Each row is a point. To make a cloud, some directions were put in groups of two or more. Within a group, all points are equally far from the middle, so they leave a hole (a ring in 2 directions, a hollow ball in 3). The other directions are filled evenly. Then the cloud was stretched, turned, moved and blurred a little. Count the holes, and give their numbers of directions, smallest first.

Cloud:
0: -.18 -.29
1: -.21  .07
2: -.52  .14
3: -.38 -.10
4: -.22 -.33
5: -.16 -.62
6:  .39  .05
7: -.21 -.29
8:  .00 -.40
9:  .19 -.20
10: -.62  .16
11:  .14  .36
12: -.39 -.26
Holes: 0

Cloud (15 x 2):
0: -.57 -.27
1:  .00 -.51
2:  .26  .34
3:  .14 -.46
4: -.08  .36
5: -.42 -.05
6:  .15 -.39
7: -.06  .13
8:  .44  .00
9:  .11  .02
10: -.17 -.59
11: -.29  .13
12: -.50 -.09
13:  .00  .52
14: -.14  .23
Holes: 0

Cloud, 21 rows:
0: -.26  .17  .45
1:  .17  .34 -.43
2: -.40 -.12  .20
3:  .17 -.25  .42
4:  .53  .14 -.23
5:  .23  .13  .49
6: -.36  .02 -.28
7:  .20 -.04 -.49
8:  .32 -.38 -.14
9:  .20 -.28  .40
10: -.13  .52  .24
11: -.45 -.04 -.01
12: -.07 -.03 -.47
13:  .38 -.35  .16
14:  .42 -.29 -.22
15: -.36  .01 -.29
16:  .37  .11  .42
17:  .43  .16  .36
18: -.35  .45 -.03
19: -.14 -.04  .50
20:  .12  .47  .31
Holes: 1 (3)

Cloud (28 x 4):
0: -.57  .25  .42 -.13
1: -.49  .25  .63  .08
2: -.52  .44  .37 -.05
3:  .22  .16  .08  .07
4:  .00  .06 -.20 -.29
5: -.35  .40  .32  .22
6: -.33 -.02  .06 -.23
7:  .33 -.22 -.13  .12
8:  .25  .19  .19 -.45
9: -.13 -.18  .00  .61
10:  .09 -.17  .39  .64
11: -.25  .26  .45 -.25
12:  .07 -.38  .44  .28
13: -.13 -.21  .43  .28
14: -.51 -.45 -.01  .11
15: -.25  .35 -.14 -.34
16: -.42  .40  .62  .04
17: -.39  .12  .13  .15
18: -.53 -.60  .04 -.18
19: -.32 -.16  .40 -.04
20: -.35  .48  .02  .14
21: -.06  .14 -.28 -.17
22: -.19  .43  .20 -.15
23: -.03  .31 -.12  .10
24:  .09  .60  .26  .23
25: -.05  .12 -.16 -.33
26: -.30  .27  .50  .25
27: -.07 -.44  .52  .35
Holes: 0

Cloud, 30 rows:
0:  .21 -.40 -.18  .26
1: -.05 -.17  .20 -.44
2:  .29  .09 -.13 -.02
3: -.07  .17 -.12 -.49
4: -.26 -.35  .14  .65
5: -.38 -.26  .37  .53
6:  .14  .17  .00 -.28
7: -.44 -.15  .40  .29
8: -.23 -.17 -.57  .24
9: -.38 -.39 -.41 -.52
10: -.17 -.34 -.57  .69
11:  .17  .27 -.29  .20
12:  .43 -.37  .24  .08
13: -.37 -.11 -.33 -.36
14:  .33  .01  .33  .23
15:  .08 -.56  .12  .32
16: -.10 -.10 -.22  .27
17: -.55 -.13  .29  .13
18: -.73 -.16 -.42 -.08
19:  .15 -.31 -.28  .17
20: -.17 -.12 -.02  .21
21:  .09  .17  .40 -.02
22:  .33  .00 -.50  .19
23: -.57 -.21 -.19  .16
24: -.26 -.32 -.58 -.10
25:  .24  .16  .24 -.16
26: -.30 -.32  .06  .11
27: -.24  .38  .49 -.05
28: -.27 -.27 -.46 -.12
29:  .11  .38 -.53 -.10
Holes: 0

Cloud, 53 rows:
0: -.48  .37 -.34 -.19 -.25 -.18
1:  .55 -.20 -.07 -.44  .54  .13
2: -.19 -.45  .38 -.45 -.20  .12
3: -.09  .14 -.34  .27 -.47  .43
4:  .18  .04  .07 -.50  .51 -.19
5:  .12  .07 -.15 -.49  .24 -.08
6:  .15 -.16  .00  .27 -.53  .03
7: -.35 -.49 -.06 -.34  .00  .27
8: -.06 -.35  .08  .12 -.58 -.21
9: -.40  .07  .08  .55  .18 -.29
10: -.03  .08 -.27 -.62 -.12  .12
11: -.03  .44  .03  .11 -.58 -.52
12: -.38 -.21  .08  .06  .68  .32
13: -.52  .01 -.15  .26  .42 -.42
14: -.21  .36  .31  .45  .07 -.14
15:  .18 -.29 -.52  .28  .37 -.18
16: -.64 -.04 -.15  .03  .33 -.27
17: -.03 -.32  .44 -.10  .49  .01
18:  .17 -.09 -.58  .20  .44 -.04
19: -.04  .55 -.41  .40  .15  .40
20: -.05  .05 -.30 -.55 -.07 -.18
21:  .49 -.23  .31  .45 -.05  .06
22: -.13  .37 -.30  .13 -.10 -.35
23:  .43 -.31 -.18 -.12  .27  .03
24:  .16 -.03 -.17 -.67  .00  .43
25: -.16  .36  .02 -.12 -.52 -.48
26:  .06 -.47 -.37 -.50 -.28 -.24
27: -.18  .26  .02 -.12 -.12 -.45
28: -.43  .33  .11  .22 -.40 -.50
29: -.46  .57  .01  .49  .05  .06
30: -.17 -.45  .39 -.35 -.08 -.16
31: -.04 -.10 -.28 -.28 -.39  .40
32: -.21 -.36 -.36  .45 -.16 -.34
33:  .02  .32 -.23  .01  .30 -.02
34: -.23  .51  .10  .18 -.25 -.18
35:  .48 -.39 -.04 -.19  .44  .29
36: -.47  .48 -.04  .05  .11  .19
37: -.07 -.18 -.60 -.21  .05  .07
38: -.01 -.58 -.33 -.04  .23 -.14
39:  .12 -.38  .20  .28  .07 -.11
40:  .28 -.32 -.37 -.32  .40  .06
41: -.41 -.23 -.29  .23 -.33  .15
42:  .14  .09 -.43  .05  .30 -.42
43:  .10 -.06 -.25 -.66 -.06  .29
44: -.13 -.22 -.68 -.43 -.19 -.44
45:  .11 -.07 -.33 -.45 -.04 -.37
46:  .01  .22  .65  .33  .00 -.02
47: -.05  .07 -.55  .47 -.23  .02
48: -.60 -.11 -.04  .03 -.01 -.45
49:  .06  .19  .27 -.56 -.09 -.14
50: -.08  .13 -.56  .27 -.42 -.10
51:  .03 -.40  .13 -.05 -.61 -.15
52: -.13  .26  .50  .00  .30  .30
Holes: 1 (2)

Cloud:
0: -.42  .13 -.59  .16  .21 -.14
1: -.69  .03  .36  .30  .09  .13
2: -.79  .59  .03 -.15 -.24 -.33
3:  .02  .16  .18  .25  .24 -.01
4: -.06 -.28  .30 -.08  .46 -.06
5: -.31  .50 -.70  .05 -.06 -.32
6: -.46 -.27  .16 -.06  .20  .24
7: -.27 -.05  .26 -.40 -.31 -.13
8: -.13 -.13  .59  .24  .30 -.08
9: -.50 -.07  .23 -.44 -.11  .00
10: -.53  .20  .11 -.14 -.43  .57
11: -.44 -.19 -.30  .16 -.23  .35
12: -.24  .24  .48  .21 -.35  .51
13: -.59 -.07 -.24 -.19 -.29 -.46
14: -.37  .25  .45  .13 -.31 -.08
15: -.43  .13  .00 -.27  .20 -.34
16: -.21  .28  .34  .07 -.37  .45
17: -.29  .42 -.23 -.39 -.42  .11
18: -.56 -.12  .34  .12 -.08  .28
19: -.25 -.46  .15  .19 -.10 -.12
20: -.29  .19  .05  .21 -.26 -.36
21: -.26  .30 -.02  .34 -.23 -.39
22: -.40  .67 -.11 -.29  .29 -.30
23: -.55  .22 -.55  .21 -.29 -.03
24: -.44  .60 -.05 -.51 -.46  .28
25: -.05  .17  .61 -.12 -.02  .20
26: -.28  .60 -.31 -.16 -.16  .04
27: -.25  .21  .02 -.11  .19 -.49
28: -.10  .03 -.12 -.43 -.12  .10
29: -.44 -.52  .22  .08 -.41 -.33
30: -.44 -.46 -.25  .03 -.31 -.13
31:  .04  .03 -.14 -.29  .01 -.09
32:  .17  .19  .00  .07 -.04 -.39
33: -.12  .23 -.34  .14 -.44  .34
34: -.01 -.17 -.27 -.09  .41  .66
35: -.51  .22 -.15 -.40 -.43  .01
36:  .02 -.52 -.25  .32 -.02  .00
37: -.17 -.03  .44  .06  .16 -.23
38: -.19 -.51  .40  .04 -.53  .03
39: -.30  .40  .67 -.03 -.29  .19
40:  .01 -.35  .02  .11 -.44  .10
41: -.13  .04  .10 -.35  .03  .60
42:  .16 -.44  .36  .04 -.53  .04
43: -.15  .34 -.13 -.42 -.28  .21
44: -.61  .37  .09 -.52 -.03  .00
45: -.06  .03 -.37 -.03 -.23 -.19
46: -.30 -.01 -.27 -.17 -.11  .50
47: -.48  .26  .82  .41 -.01  .01
48: -.25  .49 -.47  .03  .05  .36
49: -.17  .10 -.27  .10 -.25  .24
50: -.44 -.14 -.20  .36 -.45  .30
51: -.38  .32 -.37 -.23 -.17 -.17
Holes: 0

Cloud, 80 rows:
0: -.03  .27 -.59 -.56 -.16 -.19  .16  .04
1:  .51  .24  .09 -.43 -.23 -.17  .05  .10
2:  .15 -.12  .00  .50 -.36  .13  .02  .39
3: -.66  .54  .05  .16  .18  .46  .18 -.02
4: -.62 -.29  .04  .14 -.07 -.56  .04  .13
5:  .13  .00 -.56  .51 -.25  .20  .19  .01
6: -.28 -.14 -.54  .14 -.36  .10 -.01 -.34
7:  .25  .45 -.48  .08 -.07  .03  .22 -.56
8: -.04 -.27 -.11 -.22 -.06  .34  .17 -.29
9: -.02 -.47 -.04 -.29 -.71 -.43 -.08  .02
10:  .01  .04 -.51 -.08  .17 -.19  .07  .38
11:  .02 -.31  .29 -.17 -.38  .15  .17  .01
12:  .40  .14 -.25 -.21 -.19 -.04 -.39  .17
13: -.47 -.04 -.23  .17  .46 -.04  .15 -.27
14:  .02  .09 -.19  .06 -.20 -.28 -.49  .06
15: -.14 -.34 -.42 -.09 -.26  .16  .16 -.17
16: -.62  .20 -.26  .07 -.08  .05  .21  .59
17:  .60  .21 -.18  .01 -.14  .19 -.10 -.53
18: -.11 -.60  .07  .38  .08 -.07  .11  .15
19: -.02  .20  .29  .07  .63 -.03 -.25 -.06
20: -.25  .48  .09  .19  .26 -.70 -.07  .46
21: -.15 -.11 -.56 -.03 -.18 -.20  .45  .21
22: -.38  .25  .44  .18  .21  .38  .53 -.16
23:  .24  .25  .12  .20 -.10 -.36 -.05  .31
24: -.51  .13  .38 -.30 -.23 -.03  .50 -.10
25:  .16 -.22 -.42  .05  .05 -.64 -.04 -.43
26:  .42  .09 -.54 -.46 -.10  .41  .18 -.05
27:  .04 -.43  .22  .00 -.25 -.39 -.22 -.74
28:  .19  .45  .01  .64 -.18  .09  .12  .27
29: -.27  .14  .17 -.11  .27 -.58  .47 -.02
30: -.22  .03  .41  .19 -.04 -.84  .18  .29
31: -.22 -.45 -.13  .27 -.48  .36  .04  .34
32: -.65  .17 -.19 -.29  .41 -.39  .24 -.22
33: -.11  .18  .09  .21  .32 -.06  .38  .41
34:  .19  .35  .08 -.23  .26 -.19 -.10  .16
35: -.28  .94 -.24 -.21  .21  .25  .49 -.38
36: -.36  .24  .04  .27 -.14  .29  .28  .53
37: -.05  .16  .06  .04 -.26  .49  .41  .54
38: -.37  .39 -.50  .28  .27  .14  .48 -.31
39: -.34  .33  .04 -.57 -.24  .20  .63  .18
40: -.21  .04  .27  .41 -.23 -.08  .47  .29
41: -.49  .03  .46  .38  .19  .50  .22  .05
42: -.68 -.33 -.29  .19  .15 -.41 -.31 -.11
43: -.23 -.20  .08  .34 -.42 -.39  .10  .43
44:  .15 -.14  .35 -.03 -.17  .47  .64  .25
45: -.22 -.14  .09  .07  .03 -.04  .48 -.10
46:  .45 -.14 -.36 -.58 -.11  .28 -.15 -.18
47:  .26  .07  .00  .64  .11 -.48 -.04 -.13
48: -.33  .26 -.40  .14 -.39 -.02  .37  .37
49: -.14  .03 -.58  .13 -.25 -.83 -.34  .12
50: -.28  .08 -.30 -.37  .33  .59 -.21  .09
51:  .42 -.14 -.29 -.24 -.06 -.17  .16  .60
52: -.46 -.15 -.11 -.20 -.16  .25 -.03 -.63
53: -.46  .51 -.14 -.23 -.03  .09  .58 -.46
54: -.18  .12  .03  .08 -.07 -.18  .46 -.71
55:  .07 -.15 -.71  .30  .14 -.15  .20  .12
56: -.16 -.11  .02  .09 -.26  .34 -.07 -.39
57:  .26 -.11 -.23  .23 -.21 -.04 -.18  .08
58:  .06  .02 -.29 -.06  .53  .14  .73  .11
59: -.87 -.18  .11  .33  .15  .11 -.04  .02
60:  .29 -.31  .16 -.07 -.18  .32  .20 -.14
61: -.01  .45 -.01  .59 -.53 -.14  .12 -.03
62: -.02 -.02  .13  .08  .24 -.02  .81 -.17
63:  .11 -.03 -.63  .61  .07  .14  .19  .05
64:  .15  .04 -.08  .08 -.51 -.17  .61 -.32
65:  .01  .23 -.42 -.38  .09 -.79  .06 -.18
66:  .12 -.26 -.13  .37 -.33 -.30  .08  .06
67: -.34 -.03 -.48  .06 -.01 -.12  .24  .44
68: -.06 -.40 -.03 -.33 -.33 -.59  .31  .06
69: -.43 -.13 -.27  .28 -.14 -.19 -.32 -.08
70: -.20  .33  .00  .12  .15 -.18  .48 -.41
71: -.24 -.09  .32  .26  .21  .39 -.20 -.04
72:  .00  .14 -.49 -.08  .29  .15  .31 -.43
73: -.29  .06  .31  .11  .26  .02  .71  .02
74: -.09 -.52  .27 -.11  .16 -.04  .13 -.17
75: -.15 -.10 -.14  .14 -.03 -.06  .51  .22
76:  .04 -.33 -.56  .36  .21  .20  .37  .29
77: -.42 -.21 -.63  .17  .06  .05  .48  .60
78: -.21 -.27 -.09  .06 -.07  .33 -.06  .68
79:  .01  .18 -.04 -.02  .44 -.38  .43 -.09
Holes: 0

Cloud (98 x 9):
0: -.42  .37  .24  .10  .06 -.09  .46  .25 -.37
1: -.05  .04  .41  .13  .39  .35  .12 -.49  .25
2: -.37  .02 -.16  .46 -.15 -.32 -.20 -.40  .30
3:  .30  .07 -.27 -.27 -.18 -.07 -.17  .45  .12
4: -.25 -.51 -.02 -.12 -.26 -.36 -.39  .37 -.35
5:  .10  .38 -.07  .54 -.01 -.23  .04  .11  .06
6: -.09 -.29  .27  .22 -.47 -.03 -.59 -.26 -.62
7:  .39  .27  .29  .23  .26  .26 -.08  .12  .29
8: -.35 -.21 -.10  .72 -.11  .36 -.43 -.05 -.19
9: -.31 -.36 -.34 -.16 -.03 -.47 -.04  .12  .00
10:  .18 -.12  .01 -.35 -.16  .15 -.07  .24  .17
11:  .25 -.08  .08 -.20 -.68 -.24  .01 -.03  .22
12: -.46  .18  .19  .20 -.46  .07  .30 -.21  .02
13:  .12 -.50  .30  .27 -.10  .01 -.46 -.59  .15
14: -.18 -.11  .22  .44  .04  .17 -.44 -.34  .59
15:  .06 -.23  .17  .80 -.24 -.24 -.22  .03  .49
16:  .41  .06  .63  .31 -.43  .35 -.12 -.11 -.25
17:  .14 -.16  .57  .46 -.05 -.06 -.21 -.44 -.24
18: -.06  .04  .44  .62  .15 -.03  .17  .06 -.25
19:  .04  .15  .56 -.11 -.23  .20 -.09 -.24  .36
20:  .35 -.29 -.22  .56 -.17 -.39 -.19 -.09  .66
21: -.17  .19 -.22  .30  .35 -.36  .29  .02  .38
22:  .24  .09  .26  .78 -.25  .43  .08 -.20  .42
23: -.45  .00 -.09  .14  .26  .07 -.09  .48 -.13
24:  .49 -.12  .25  .52 -.39  .33  .06 -.47 -.10
25:  .16 -.15 -.44  .54 -.49 -.06  .12  .04  .08
26: -.07  .42  .46  .56 -.04  .12  .05  .06  .21
27:  .25  .33  .35  .38 -.42 -.40  .03  .21  .15
28:  .38 -.35 -.28 -.10 -.40 -.35  .22  .02 -.07
29: -.12 -.24  .19 -.40 -.19  .16 -.18  .18 -.42
30: -.25 -.19 -.36 -.23  .02 -.57 -.37 -.33  .09
31:  .33 -.32 -.41  .16  .39 -.54 -.15  .24 -.39
32:  .01  .06  .04  .18  .20 -.05 -.50  .33  .25
33:  .21 -.30  .36  .50  .07  .44  .23 -.05  .06
34: -.66  .20  .50 -.17  .07  .09 -.01 -.48  .01
35: -.19 -.12 -.18 -.35  .17  .13 -.01  .28 -.38
36:  .10  .14 -.19  .01 -.12  .59  .03  .27 -.24
37: -.18 -.54  .67  .23 -.04 -.30 -.21 -.27 -.23
38:  .14 -.31 -.15  .34 -.19 -.46 -.19  .05  .81
39:  .24  .27  .01  .47  .16  .13 -.50  .08 -.10
40: -.73  .23  .02  .14 -.23 -.37  .12 -.29  .04
41: -.56  .16  .06  .55  .15 -.55 -.11 -.15  .29
42:  .25 -.81  .23  .18 -.31 -.24 -.04 -.24  .23
43: -.38 -.35  .20  .25 -.63 -.19  .02  .07 -.43
44:  .19 -.47  .16  .16  .51 -.06  .14 -.27  .44
45: -.21  .00  .22 -.17  .01  .00 -.26 -.59  .04
46: -.50  .28  .37 -.13 -.10 -.25  .15  .50  .10
47:  .67 -.55  .18  .35 -.30  .06 -.50 -.42 -.23
48: -.24  .21  .28  .22  .07  .52 -.58 -.10 -.39
49: -.50 -.09  .23 -.08 -.20 -.40  .40  .06 -.39
50:  .41  .18 -.21 -.44  .12 -.46  .08 -.10  .01
51:  .42 -.64  .50  .08 -.35 -.21 -.28 -.35  .56
52: -.17 -.12 -.21  .14  .02  .19 -.43  .51  .17
53:  .27 -.19  .26  .20  .15 -.16 -.35 -.69  .27
54:  .19  .12  .22  .36 -.40  .53  .20 -.32  .42
55: -.34 -.05 -.22 -.50  .05 -.62 -.37  .22 -.36
56:  .05 -.51  .17  .59 -.15 -.34  .07  .13  .32
57: -.06 -.25  .02 -.31  .26 -.09 -.21 -.30  .37
58: -.38 -.63  .06  .14  .29 -.28 -.37 -.45  .10
59: -.59  .12  .76  .09  .16 -.09 -.52 -.12  .13
60: -.52 -.32  .34  .42 -.35 -.54 -.47 -.38  .32
61: -.10  .04 -.19 -.23 -.13 -.08  .03 -.35 -.34
62: -.43 -.15 -.05  .02  .46 -.40 -.50 -.15  .41
63:  .32  .08  .59  .34 -.24  .22 -.29 -.36  .08
64: -.36 -.04 -.21 -.19 -.27  .31 -.04  .40 -.32
65: -.62 -.14 -.10  .31 -.03 -.70 -.44  .26 -.05
66:  .26 -.44 -.38  .24 -.07 -.37 -.03 -.38 -.42
67:  .03  .01  .03  .20 -.24  .04  .52 -.33  .05
68: -.27 -.34  .30  .30 -.04  .45  .24 -.16 -.07
69: -.33  .35  .07  .07 -.03 -.04 -.17  .59 -.57
70:  .11 -.31  .29  .07 -.07  .50 -.12 -.39 -.36
71:  .26  .44  .03  .34 -.06 -.16 -.07 -.22 -.15
72: -.37  .31  .80  .19  .09 -.19 -.22  .01 -.09
73:  .04  .21  .06  .54 -.24 -.37  .28  .35  .32
74:  .32  .17  .32  .02 -.19 -.22 -.16 -.13 -.67
75:  .06 -.11  .26 -.10 -.29 -.55 -.49  .26 -.12
76: -.52 -.48  .58  .15  .34  .03 -.34 -.28  .12
77: -.56 -.15 -.19  .06  .03 -.88  .05 -.01 -.07
78:  .08 -.54 -.07  .19  .15  .32 -.17 -.08 -.47
79: -.46 -.04  .61  .14 -.02 -.30 -.09  .26 -.63
80:  .27 -.16 -.33  .54 -.55 -.39 -.04  .13 -.06
81: -.43 -.28  .41  .70 -.49  .10  .11 -.13 -.14
82:  .16  .27 -.15  .28 -.26  .43  .01 -.20  .04
83:  .19 -.25  .49 -.10 -.13 -.09 -.27 -.49  .48
84:  .30 -.46  .24 -.04 -.28  .58 -.36  .03 -.34
85:  .35 -.48 -.13  .14 -.10 -.50 -.24  .14 -.63
86: -.19  .19  .23 -.10 -.28 -.29  .39 -.07 -.25
87: -.04 -.49 -.09 -.05  .07 -.63 -.13  .14  .13
88: -.40 -.12 -.35  .11 -.30 -.62 -.11  .26 -.03
89: -.16  .02 -.10  .28 -.75 -.30  .01 -.06  .03
90: -.30 -.27 -.08 -.31  .42  .15 -.40  .02 -.08
91:  .33 -.17  .36 -.01  .04 -.91 -.15 -.29  .02
92: -.04  .02  .10  .16  .11  .47 -.03  .34 -.57
93: -.41  .49  .23  .03  .15  .23  .06 -.12  .01
94:  .19 -.26  .64  .42 -.40 -.13 -.36 -.18 -.16
95: -.10 -.03  .23  .04  .11 -.34 -.25  .53 -.18
96:  .13  .17 -.21  .28  .36 -.41 -.21  .13  .31
97:  .05 -.20  .12 -.06 -.17 -.32 -.02  .43 -.59
Holes: 1 (6)
